Rows are points. Each copy is the shape, with its points in the same order, stretched, turned, moved and blurred by noise. Some copies are also mirrored. Which?
In the rows, 128 means zero.

Shape, 7 rows:
[[ 98 186 117]
 [181 161 130]
 [165 155 137]
 [106 128 141]
 [113 161 101]
 [116 109 110]
 [174 120  91]]
Copy 1 (7 x 3):
[[102 185 124]
 [180 165 122]
 [167 164 134]
 [117 136 162]
 [110 155 114]
 [123 104 138]
 [169 108 105]]
Copy 1 is: only turned
Copy 2:
[[128 196 120]
 [199 134 131]
 [184 144 133]
 [109 134 142]
 [134 161 109]
 [124 113 109]
 [188 101  90]]
Copy 2 is: only turned
Copy 3 (7 x 3):
[[ 91 187 106]
 [181 157  95]
 [168 159 108]
 [122 142 152]
 [106 153 100]
 [125 110 130]
 [166 102  83]]
Copy 3 is: only turned
Copy 4:
[[ 89 168 153]
 [175 176 140]
 [167 162 147]
 [128 116 141]
 [106 162 126]
 [130 120 100]
 [168 158  87]]
Copy 4 is: only turned

Shape, 10 rows:
[[158  72  96 154 110 136]
 [177 142 125 135 115 120]
 [165 136 102 106 132 153]
 [127 201 123 169 141 153]
 [108 188 126  76 141 127]
 [117 114  89 155 101 130]
 [148 110 136 120 182 100]
 [130 110 127 144 156 150]
 [112 148 156  87 128 111]
 [132 126  76 164 113 123]]
Copy 1:
[[164 122 106 170 103 179]
 [173 116 118 126 114 108]
 [166 150 117 104 140 139]
 [124  91  91 109 187  85]
 [103 167 127  76 138  77]
 [125 120  77 147 115 146]
 [147 157 161 176 126 109]
 [129 126 136 155 151 146]
 [101 147 157 106 102  91]
 [141 126  63 156 126 133]]
Copy 1 is: mirrored
Copy 2:
[[188  61 110 167 122 138]
 [206 147 119 154 118 119]
 [193 133 110 127 123 162]
 [161 199  88 188 151 157]
 [134 202 105  98 108 154]
 [145  99  87 178 101 144]
 [166 130 106 105 169  96]
 [153 119 110 150 169 148]
 [125 169 141 102 115 119]
 [162 109  70 177 106 141]]
Copy 2 is: only turned

Shape:
[[ 78  88 105 104 118 105  90 153 150]
 [107 224  82 182 129  98 107 123 106]
 [146 127 132  92 153 101  99 129  86]
 [ 87 153 158 138 139 150  93 137 133]
 [164 110  99 163 112 107 140 132 175]
 [139 121 127 169 110 112 116 114 103]
 [104 126 147 100  99 124 126 103 102]
 [ 89 128 117 128  98 120  80 155 138]
 [125 150 107 125 152 130  84  98 139]
 [165 157  62 166 198  87 137 147 137]
 [133 184 110 133 144 156 126 134  93]
 [128  76 141 114 153 112 164 152 104]
 [103 174 165 155  89 128 130 148 183]
 [118 121 101 115 105  93  98  82 166]
 [122 108  93 147  95 125 151  85 134]]
Copy 1:
[[ 62  89 116 114 139 104  75 152 142]
 [108 196  85 215 100 119 109  77 164]
 [144 146  99 121 158  97  91 127  89]
 [ 86 146 151 148 168 139 121 123 131]
 [150  95 104 133 113 104 126 138 210]
 [148 107 133 163 117 100 115 100 139]
 [104 120 142  99 124 109 120  89 102]
 [ 76 123 139 139 122 124  75 136 143]
 [119 134  93 143 168 143 101  96 152]
 [156 154  27 185 147  92 134 152 186]
 [130 173  96 157 122 150 142 117 114]
 [133  94 111 109 144  68 154 164 103]
 [ 87 161 175 126 125 126 138 124 195]
 [103  99 102 107 137 110  83  78 182]
 [121  76 103 125  97 112 142  79 161]]
Copy 1 is: only turned
Copy 2:
[[ 71 103 125 118 146 132  74 155 135]
 [109 209  77 184 107 125 114  67 114]
 [151 146 133 102 130 142 110 125  60]
 [100 158 174 151 130 153  99 109 131]
 [168 116  96 149 132 103 104 117 184]
 [143 118 115 177 102 122 116  97 113]
 [105 112 149 115  83 138 123 105 101]
 [ 88 128 126 153 108 132  73 146 136]
 [125 158 113 129 140 163  79  82 120]
 [169 191  69 148 196 110 126 102 123]
 [141 184 118 147 116 169 140 105 103]
 [140 109 147 121 158 118 159 148 108]
 [117 166 168 146  87 102 113 106 208]
 [112 108 105 106 110 126  66  83 142]
 [124  85  96 149 104 132 131  81 152]]
Copy 2 is: only turned

Shape (18 x 12):
[[130 155 125 121  89 137 118 118 190 125 141 101]
 [146 163 135 107  82 136  94 148 148 118 161 137]
 [142  99  91  93 137 136 175  95 117 134 159 169]
 [ 68 123 135 130 203 108 158 137 104 130  68 136]
 [175 150 177  83 102 139 104 129 170 135 129 148]
 [142 191 156 121 132 128  99 101 147 110 169 118]
 [ 92 102 132 156 143  77  93 114  97 129  73 100]
 [123 102 119  63 133 159 129  87 134 118 154 194]
 [177 124  85  71 141 184 143  87 141 125 152 138]
 [ 94  91 137 165 124 103 155  88 124 136  69 158]
 [156 103 115 116 158 154 148 129 141 118 160 149]
 [118 132 177 141 119 137 126 110 134 109 152  86]
 [ 99 168 125 159 129 101 147 108 120 116 118 103]
 [120 101 117 114 152 170 160 101  74 118  70 179]
 [134 140 149  78  99 156 104 143 163  69 138 141]
 [120 112 139 139 133  61 163 102 104  98  75 119]
 [114 151 138 210 146  85 113 134 125 102 103 111]
 [133 108 120  91 117 148 165 123  98 149 137 151]]
Copy 1 (18 x 12):
[[124 157 142 124 103 127 122 142 206 128 127 113]
 [159 168 153  94  76 135 113 153 162 129 124 141]
 [121 139 101  84 125 124 147  78 118 125 168 170]
 [165  86 132 160 169 146  95  71 103 155 106 140]
 [129 164 180  71 129 122 123 156 166 125 104 145]
 [183 190 174 115 116 114 116 122 175 145 136 125]
 [136 123 135 169 116 112  62  93  87 128 102  81]
 [110 155 138  66 125 146 110  64 139 118 162 181]
 [125 189 100  74 154 155 140 113 147  96 171 156]
 [ 83 111 139 173 124  98 115  73 102 140 101 145]
 [142 133 134  99 143 135 133 124 132 105 174 165]
 [149 150 184 145 113 140 140 113 145 123 142  95]
 [171 140 128 175 107 112 129  94 144 155 113 117]
 [113 147 115 137 153 161 121  65  72 107 110 186]
 [146 147 170  88 106 157 113 122 187  77 119 150]
 [143 110 136 154 123  86 131  73 105 110  83 112]
 [174 124 154 200 107  86  96 123 120 134 118 120]
 [124 139 119  91 117 157 154 100 100 138 134 153]]
Copy 1 is: mirrored
Copy 2, 18 rows:
[[133 150 150 116  88 155 104 111 147 124 156 120]
 [144 136 138 101  84 125  90 123 113 105 155 170]
 [120  69 100 113 149 118 175 104  97 162 166 133]
 [ 79 148 109 145 223 127 191 142 123  95  88 107]
 [174 125 174  83 111 143  97 114 128 126 114 166]
 [139 175 150  98 142 135  86  90 104 107 171 140]
 [ 92 135 123 179 179  78 113 123 112  97  75  86]
 [104  51 146  81 149 131 147  94 111 138 159 174]
 [136  69  97  75 136 183 124  90 107 161 163 124]
 [ 98 113 149 196 166 111 183 100 123 139  83 118]
 [153  90 109 124 161 151 146 120 107 119 175 134]
 [137 155 177 136 127 137 129 103  92  86 157  90]
 [100 182 118 156 148 116 150 102 108 113 129  98]
 [ 91  69 104 142 172 156 189  96  76 125  79 137]
 [139 106 149  80  91 145 118  95 143  58 144 167]
 [125 141 117 166 168  67 178  75 126 105  75  87]
 [128 186 116 213 171 105 121 116 115  76 124 110]
 [121  86 119 106 123 123 175 131  73 149 130 128]]
Copy 2 is: only turned

Shape:
[[ 87  77 145 128 110 167 107 127 129 161 190 168]
 [ 91 179 131 134 139 154 118 170 142 145 172 118]
 [153 177 132 106 119 168 142 161  80 114  60 166]
 [156 142 120 148 145 175 143 163 135 120 162 147]
 [119  92 160 158 184 192 104 140 112 139 139 156]
 [137 133 122 158 100 100 126 107 106 114  87 143]
 [110 128 113 166 145 144 101 186 119 115 152 104]
 [114 132 112  78  84 124  81 151 175  78 136 108]
 [107 126  97 139 102 141 122 139 148 146  63 217]
 [128 140 204 109  95 147 187 180 146 164 143 134]
 [142 175  95 105 124 107  73 100 168 133 124 104]
 [119 147  91 145 136 132 122 125 140 131 138  90]
 [109 123 138 100 149  95 114 135 111 172 122 178]
 [127 151 123  94 146 154 149 151 141  87 126  85]
 [ 96 179 100 147 165 110  90 116 133 118 119 170]]
Copy 1 (15 x 12):
[[143 146  83 145 133 123 100 104 110 103 183 186]
 [117 190  97 117 140 111 138 176 145  96 138 118]
 [ 83 132 167 128 100 187 150 219 110 112 123 169]
 [131 127 116 159 147 141 158 181 160 129 150 143]
 [111 136  95 177 187 162 132 153  82 128 162 158]
 [134 124 172 148  99 152 123 112  95 121 101 138]
 [115 140 100 148 136 103 124 172 117 125 138  89]
 [119 102 133  77 114 128  80 126 172  67 145 105]
 [107 115 146 175 110 142  98 153 131  77  74 211]
 [172 160 148 105 138  98 181 188 105  59 161 176]
 [141 148 137  83 142 164  79 121 170 115  88 105]
 [137 136 104 110 128 131 140 132 140 129  99 102]
 [112 162 155 119 150 107  90 140 102 135 126 188]
 [102 108 125  80 141 139 175 162 142 104 137 105]
 [ 73 172 142 153 145 144  99 127 143 124  90 132]]
Copy 1 is: mirrored
Copy 2:
[[ 98 112 156  59 153 119 103 193 133  95 127 119]
 [105 153 127 116 128 160 144 140 129 138 184 117]
 [134 153 146 127 139 211 126  89  82 154  69 155]
 [155 164 109 114 141 177 144 164 136  99 124 127]
 [135 134 141 119 184 168  72 172 129 108 111  80]
 [141 124 139 153 105 116 104 134  86 135  81 152]
 [125 138  95 137 128 161 117 149  82  98 168 103]
 [ 78 125  78 102  68 146 102  99 140  95 148 146]
 [ 82 136 116 130 176 147 110 151 100 158  67 191]
 [113  99 174 102  95 203 162 186 155 149 105 132]
 [126 138  89 121  89 109  83  91 160 166 163 145]
 [145 131  85 127 110 118 128 127 118 137 150 104]
 [114  86 176 123 172 138 101 128 128 148 135 177]
 [139 122  89 136 102 174 153  89 138 113 126  93]
 [105 160 136 164 170 116  99  99 117 146 154 158]]
Copy 2 is: mirrored
Copy 3:
[[107  78 165 167 101 150  76 133 150 129 171 154]
 [110 187 173 169 151 153  96 167 158 113 164 134]
 [ 79 166 165 138 127 180 175 151  83  89  77 157]
 [136 153 142 168 163 171 118 127 114  88 149 129]
 [106 104 198 173 163 152  79  97 127 108 110 132]
 [131 152 147 145  89 103 145 120 118 124  94 163]
 [125 163 161 182 163 108  77 157 117  95 140 123]
 [109 154 111  95 102 123  80 190 144  91 125 105]
 [ 71 114  97 164 107 161 133 133 146 113  76 200]
 [146 130 185 146 134 180 188 184 174 100 161 136]
 [140 194 129 105 116 143  75 150 142 149  95 133]
 [132 178 141 157 142 118 106 142 130 146 129 113]
 [107 124 178 119 138 144 113 143 143 143 126 201]
 [112 174 156 111 164 136 139 156 127 109 130  80]
 [ 91 189 152 140 134 127  79 105 148 124 111 181]]
Copy 3 is: only turned

Shape (17 x 12):
[[105 149 142  98 175 144 119 111 164 149 120  99]
 [130 158 109 115 164 114 133 138 108 148 137 152]
 [ 98 159 148  95  70 121  91 154 152 149 125 170]
 [ 96 126 145  74 168 129  90 109 103 107 108 109]
 [144 113 151  95 119  97 129 103 108 132 134 158]
 [191 147 138  95 158 130 104  95 140 140 137 203]
 [166 156 153 143 153 160 112 112 148 147 133  63]
 [ 90  51 159 106 105 163 167 148 119  71 186 139]
 [108 140  99 105 132 122  80 116 102 133  73 150]
 [181 142 163 130 172 110 130 127 170  85 127 120]
 [127 176  89  76 157 119 165 131 111 133 140 105]
 [177 137 119 115 128 109 183  99 171 173  98  97]
 [150 116 170 112  89 118  84 172 141 121 107  75]
 [139 106 151  84 128 140 159 144 130 153 107 158]
 [133 140 148 132  93 175  48 128 138 122 100 113]
 [102 141 195 145  76 123 137 170 117  93 139 148]
 [122 183 133 156 154  93  94 185 164 137 168 132]]
Copy 1, 17 rows:
[[160 117 129 124 186 112 119  81 143 124 110 125]
 [148 148 121 126 129  98 102 120 167 135 129 143]
 [ 98 130 168  64 110 127 149 101 171 115 115 123]
 [124 120 166 102 155 126  64 114 107 124 108 147]
 [113 142 148  78 111 115 125 125  99 139 157 148]
 [129 211 148  92 159  78 152 116 139 169 138 150]
 [179 136 109 141 156 136 146  88 101 164  75 111]
 [154 121 161  89 116 175 146 193 102  85 186 143]
 [103 134 151  97 132 108  88 113 149 128  69 180]
 [134 151 111 128 173  83 148 154 118 168 107  95]
 [169 157  85 113 128 104  80 121 146  98 116 118]
 [154 125  79  99 149  82 156  90 111 121 106 140]
 [111  73 134  50 108 152 125 126 104 162  64 104]
 [159 125 156  63 115  91 139 132 122 121 140 151]
 [119 142 179  92 139 164 144 112 122 150  52 137]
 [111 117 167  96  76 136 156 158 114 122 128  78]
 [128 126 104 148 146 121 134 121 205 180 122  87]]
Copy 1 is: mirrored
Copy 2, 17 rows:
[[103 123 126 105 142 124  95 168 163 133 155  94]
 [115 152 107 123 147 128 120 159 135 135 134 155]
 [139 145  88  83  70 135  96 147 113 162 137 143]
 [114 168 127  92 168 106  64 159 130  96 153 113]
 [149 169 151 100 128 125 107 120 122 140 136 151]
 [140 172 155 126 132 186  91 142 143 190 142 170]
 [115 119 151 123 145 157 127 157 126 139 151  68]
 [137  93 157  73 104 116  92 100 130  46 106 152]
 [121 187  89 118 154 124  73 152 117 151 108 116]
 [126 152 187 146 102 147 110 167 139 117 149 121]
 [133 148  80 133 166 131 132 163 163  91 167 132]
 [156 148 133 134 131 144 150 141 188 161 129  96]
 [170 131 140 103  94 126 110 172  99 119 129  79]
 [156 146 137  79 122 139 117 153 160 128 111 144]
 [121 140 117 100 109 170  73 139  81 149 110  78]
 [107 142 140  72  46 113 127 135  93  97 121 144]
 [110 116 118 143  94 110 118 190 111 141 161 149]]
Copy 2 is: only turned
Copy 3:
[[151 162 148 124 183 101 115 127 170 124 116 128]
 [144 133  92 126 120  95 137 147 140 133 109 124]
 [113 159 167  97  83 115  54 150  85 131 147 134]
 [135 155 177 114 151 123 144 186 163 102 104 137]
 [137 118 142 128  94 130 121 163 119 145  86 118]
 [148 141  91 111 144 123  87 170  87 178  53 123]
 [156 165 133 126 174 168 133  82 124 126 117  90]
 [122  72 183 156 101 177 134 112 164 185 151 195]
 [ 75 154 136 110 131 107 125 175 120  99 108 117]
 [185 115  96 138 164 169 116 130 112  93  96 140]
 [153 157  94 100 116 107 145 146 206 131 103 131]
 [144 123 104 114 109 120  85  60 170 114  60  98]
 [134 106 188  85 111 175 111 114  95  78 150 104]
 [136  96 162 100 106 101 101 101 135 151  82 150]
 [ 79 168 169  98 156 165 112 128  74 113 137 114]
 [141 123 160 141  58 152 124 107  70 108 164 174]
 [186 130  91 140 136 118 102 157  99 116 184 122]]
Copy 3 is: mirrored
Copy 4 (17 x 12):
[[122 140 157  85 141  70 105 118 125 170 101 145]
 [130 144 115  82 128 129 162 125 147 115 127 184]
 [ 46 110 115 109  76 136 118 114 137 131  99 133]
 [126 138 210 121 130  80 144  95 113 125  72 177]
 [156  89 141 137  96 112 154 139 133 110  98 160]
 [182 102  69  98  99 134 127 109 168 114  68 168]
 [158 171 122 101 116 107 114 122 125 177 117 102]
 [119  71 199 164 137 146  97 108  59  85 174 100]
 [ 95 133 138 119 142 104 184  98 136 132  58 179]
 [187 155 127  84 107  90 126 136 140  94 105 104]
 [141 125 167  82 140 104 172  97 191 144 157 173]
 [168  99 118 106 147  77 154 170 187 179 121 110]
 [ 85 170 177 140  99 125 127 142 137 131  86  73]
 [116  84 150 100 142 147 139 154 132 134  90 140]
 [ 84 157 113 140 103 130 121  80 106 162  59  92]
 [ 72 118 149  94  60 149 141 138  76  86 142  91]
 [ 94 201  89  74 101 127 105 141 146  88 151 138]]
Copy 4 is: mirrored

Shape (18 x 12):
[[103 103 115  84  72 123 179 102 143 107 130  92]
 [138  86 174 163 149 157 106 165 149 160 153 115]
 [ 75  99 167 135 140 163  82 111 102 106 129 161]
 [134 133 136 126  88 193 134 137 129 122 136 164]
 [ 92 110 122 140 137 134  99 124 119 107 157 107]
 [145 124 134 101 126 106 182 148 145 166 180 156]
 [ 85 176 102 123 127 126 125 100 106 131  75 109]
 [100 117 122 105 145 168 133 159 138 140 115 126]
 [167 144 106  93 136 133 137 121 121 136 122 144]
 [164  87 138 118 168 109 108 127 122 155 121  67]
 [ 97 149 140 101 147 107  83 130  98 120 135  84]
 [ 99 155  75 157 113 166 109 125 154  76  81 190]
 [159 114 164 137 105 124 136 109  86 112 150  81]
 [116 157 100 123 145 194  93  96 200 112 159 138]
 [134 116 231  95 102 105 175 129 121 117 107 114]
 [127 152 145 110 191 154 147 112 169 111 130 163]
 [172 141 148 107 133 115 104 125 139  93 138 131]
 [ 96 135  78  96 140 101 188 169  69 111 179  80]]
Copy 1:
[[ 79  88 137 148  79 100 113 130 107 126 178 101]
 [171  93 114 110 198  78 157 163 158 178 162 120]
 [124  74 151 146 155 121 120 157 142 164 115 193]
 [140 113 136 166 157 135 152 140  77 157 125 140]
 [118  82 121 159 154  95 109 158 160 125 126 149]
 [144 104  86 124  93  67 155 159  57 113 175 151]
 [ 76 151 169 152 109 125 143 142 132 125  66 124]
 [100  90 118 115 144 116 169 157 118 137 122 128]
 [127 137 121 117 128 108 140 120  61 112 105 136]
 [131 107 136  70 145  46 112 136 157 137 127  99]
 [102 125 147 102 141 106 100 177 151 129 114 146]
 [110 116 102 202 121 199 159 118 133 135  30 149]
 [150 118 175 124 152  75 108 138 129 125 169 117]
 [ 86 162  62 166 164 143 153 110 138 149 117 154]
 [158 105 192  83  95 114 148 142 102 150 211 141]
 [121 125  99 118 130 129 184 107 105 110 128 185]
 [170 137 114  98 123 137 123 123 110 118 138 152]
 [ 78  78 121 141 117  64 131 188  82  25 151 128]]
Copy 1 is: only turned
Copy 2, 18 rows:
[[122  93 134  80 127 128 192 125 147 108 110 171]
 [156 120 149 135 117 178 134 135 130 166 171 111]
 [ 61 117 136 156 137 169 111 126 166 147 146 110]
 [130 100 139 181  99 125 138 118 171 115 111 114]
 [ 92 125 122 110 148 147 143 148 145 145 137  98]
 [160  87 157 136 142  89 166 114 115 119 178 148]
 [ 70 146 152 162 146 112 183 131 127 143  83 140]
 [125 137 132 157 136 137 156 152 164 140 145 156]
 [145 136 142 157 152  92 140 103 137 118 105 146]
 [159 152 145  95 174 165 148 122 107 158 125 150]
 [ 88 143 168 109 183 135 144 159 142 158 124 122]
 [ 76 148  99 190  69  90 117 125 162 129  86 118]
 [132 113 168 101 146 164 154 118 119 105 114 108]
 [117 149 101 130 115  96 154  97 208 165 132  79]
 [132 113 223 102 112 161 155 114 128  98 167 189]
 [116 174 140 145 129  98 149  92 175 117 191 134]
 [137 151 164 108 129 110 108 111 150 125 124 126]
 [113 124 129 109 200 104 193 197 122  76 159 134]]
Copy 2 is: mirrored
Copy 3:
[[125 110 136 133  82 118 174 116 163  66 117 153]
 [127 128 179 100 140 106 160 180 102 147 147  70]
 [123 129 166 127 138 132 131 158 123 178 181 182]
 [153 133 128 175  90 103 140 168 115 138 106 156]
 [148 143 144 121 131 147 133 163 130 115 173 128]
 [118  95  75 122 148 102 163 146 110 118  89  80]
 [138 146 123 150  93 170  92 100 151 140  93 146]
 [163  89 159 127 107 151 142 157 126 130 101 122]
 [170 110  93 133 117 106  92 112 120 132  88 113]
 [144 114 149  60 121 102 108 116 120 122 142  61]
 [124 143 132  95 138 146  95 161 162 113 136 123]
 [209 165 142 201 118 164 132 108 115 166  93 185]
 [ 90 160 130 109 112  82 112 144 118  90 159 120]
 [199  98 147 206 125 126 131 139 172 143 112 104]
 [ 32 115 171  98 136  61 159 124 142 121  92 147]
 [140  66 154 181 170 116 119  95 134 163  92 107]
 [146 138 133 130 160  78 103 129 139 125 104 118]
 [134 116  78 109 124 184 115 171  99  27 123 113]]
Copy 3 is: mirrored
Copy 4:
[[ 84  99 101 152  99 183 105 170 104 131 147 136]
 [133  74 110 111 111  96 163  96 163 173  92 149]
 [ 97  79  94 127 150 144 101  81 154  91  66 153]
 [144 106 107 141 140 177 132  87 108 132 127 197]
 [ 98 114  90 130 122 133  92  91 157 140 112 109]
 [111  79  93  99 127  89 161 127  97 138 187 143]
 [ 84 168 173 132 123 157  72 137 125 115 128 158]
 [102 111 127 120 155 154 150 117 114 166 105 140]
 [159 120 153 135 149 123 117 131 115 136 165 135]
 [144  86 163 127 109  90 113 153 164 178 112  97]
 [108 131 134  88 116 142  77 107 140 124  99  89]
 [133 194 107 177 171 165 102 112 153 101 132 189]
 [142  81 122 146  77 115  88 109 111 142 110 126]
 [136 146 137 147 147 197 144  86 192 148 164 140]
 [113  61 129 125  76 117 157 152  77  83  80 152]
 [114 108 155 160 148 119 186 102 139 116 142 133]
 [183 122 130 133 120 115 119 122 139 111 129 113]
 [ 66 122  87 105 122 121  96  91  47 183 154  64]]
Copy 4 is: mirrored

Shape:
[[128 134 165 116 150 114  91 109 133 123  73 144]
 [151 140  91 129 112 138  93  50 175 120 162  82]
 [193 146 102 149 105 119  83 122  80 143 161 142]
 [104  90  94 113 146 176 152 144 116  80  96 147]
 [ 91 110 161 150 154 161 114 143 112 111 119 122]
 [167 167 104 122 133 106 139  75 132 133 156 106]
 [151 157 109 116 117 112 112  98 152 160 158 126]
 [127 149 132 112 160  94  87 123 121 124 144 154]
 [126  99 153 144 183  94 114 112 125 136  87 138]
 [109 151 101 132  94 114 127  94 151 115 119  76]
 [ 99  71 159 111 129 138 123 133  94 131 107 165]
 [132  96 120 109 124 143 114 150 161 107 119  70]
 [127 102 113 135  96 124 140 110 160  71 154  98]
 [120 138 143 156 166 102 114 118 186 157  84 154]
 [ 95  70 125 118 148 158 132 159 109 119 114 101]
 [117  91 157 110 127 184 170 144 121  80 114 124]]
Copy 1, 16 rows:
[[145 127 167 124 116  89 147 104  97  99 133  75]
 [ 92 130 164 129  62 159  85 132 193 116 152  77]
 [143  90 163  88 118 131 111 176 151 142 127 135]
 [124 160  78 138 162 151 155 102 108 125 109 112]
 [118 155 138 118 124 120 200  94 113 112 146 114]
 [129 120 139 109  85 131  74 139 181 131 178 104]
 [128 118 170 112  86 137  79 132 147 130 151 117]
 [143 116 168  95 102 116 127 114 123  74 146 132]
 [144 114 159  94 120  98 148  62 118 109 145  79]
 [117 153 150 162 113 144  91 119 184 122 162 101]
 [138 108 113 146 153 102 175  97  74 114 112 141]
 [ 62 155 152 135 143 143 116 101 144 120 144 112]
 [ 86 143 108 157 104 123 102 106 194 113 122 136]
 [159 154 192  99  90 108 131  53 106 114 134  85]
 [ 90 138 116 135 167 145 162  79 120 125 149 129]
 [109 157  74 143 142 110 167 106 108 133 127 124]]
Copy 1 is: only turned
Copy 2 (16 x 12):
[[142 181 118  93  96 112 137 193 155 133 153 122]
 [ 77  66 108 107 156 101 119 100 190 125  61  79]
 [ 88 122 129 178 135  70  40  99 146 177 148 174]
 [ 80 115 134  45 102 159 106 156 101 136 181 136]
 [155 136 139  98  67 172 108 131 119 140 156 106]
 [ 89 115  86 157 171  83 115 144 131 116  80 116]
 [112 115 113 148 178  93 120 127 158 168  89 115]
 [130 174  74 152 128 105 115 167 147 188 150 134]
 [168 157 114 106 104 157 149 220 138 137 144 163]
 [ 70 100 136 129 121 105 175 127 165 132  75  85]
 [151 126 151 105  96 172 147 144 136 145 227 155]
 [102  69 155 118 101 138 112 167 172 141 115  55]
 [ 50 102 140 144 127 157 137 107 179 129 100  80]
 [163 190 129  80 149 153 150 202 151 176  72 147]
 [141  69 156  99  77 173 126 163 123 143 181 110]
 [104 116 154  89  95 174  99 130 109  89 173  76]]
Copy 2 is: mirrored
Copy 3 (16 x 12):
[[105 110 162  67 113  83  89 120 129 159 120 122]
 [196 124 152 144 191 122 136 119 136 147  69 210]
 [158  98 108 110 133 182  70 146  86 110 103 199]
 [ 85 152 157 139 112 138 143 111 180 113 149 129]
 [ 71 163 168  97 150 127 109 107 124 155 148 130]
 [176 101 101 148 155 118 101 140 146 130 109 197]
 [170 125 112 131 152 110 112 160 128 115 110 177]
 [132 133 129  74 110  95  86 138 139 142 129 178]
 [126 122 160 103 104 108  68 124 144 187 152 111]
 [169 160 134 129 159  97 147 102 146 153  84 151]
 [ 90 144 171  84 119 158  91 123 151 128 178 103]
 [154 155 172 137 119  96 162  86 111 180 120 144]
 [163 153 152 151 150 133 142  44 148 125 117 167]
 [132 148 149 110 115  41  83 146 123 137 121 110]
 [108 167 172 126 119 141 140 115 137 163 152 113]
 [ 68 134 157 147 141 136 135  78 152 119 173 121]]
Copy 3 is: mirrored
Copy 4:
[[105 150 122 146 137 111 149  84 148  77 114 153]
 [110 118 156 146  73  90 103  64 145 194 103  85]
 [155 110  90 161  77  79 116 122 100 126 153 117]
 [104  99 139 134 212 139 145 112 101 131 161  98]
 [ 63  94 134 113 150 134 143 104 123 119 169 157]
 [156 143 135 105  80  79 105 100 144 144 125 105]
 [133 153 135 132  73 106  91 104 137 138 131 113]
 [121 145  99 111 106 102  93  91 106  84 119 155]
 [125 137 151 133 156  96 115 109 129  88 112 184]
 [ 91 137 155 124  82  99 117 130 142 159 119  68]
 [120 113 128 147 165 165 169 120  93 103 142 172]
 [ 87  86 133 132 142 143 106 123 176 149 125 100]
 [100 105 112 123 125 115 113 132 136 193 114 104]
 [ 93 181 157 144 137  86  79 106 157 103 130 164]
 [ 92  73 154 119 176 164 132 130 118 123 153 131]
 [ 97  87 121 116 193 165 176 114 150 146 174 133]]
Copy 4 is: only turned
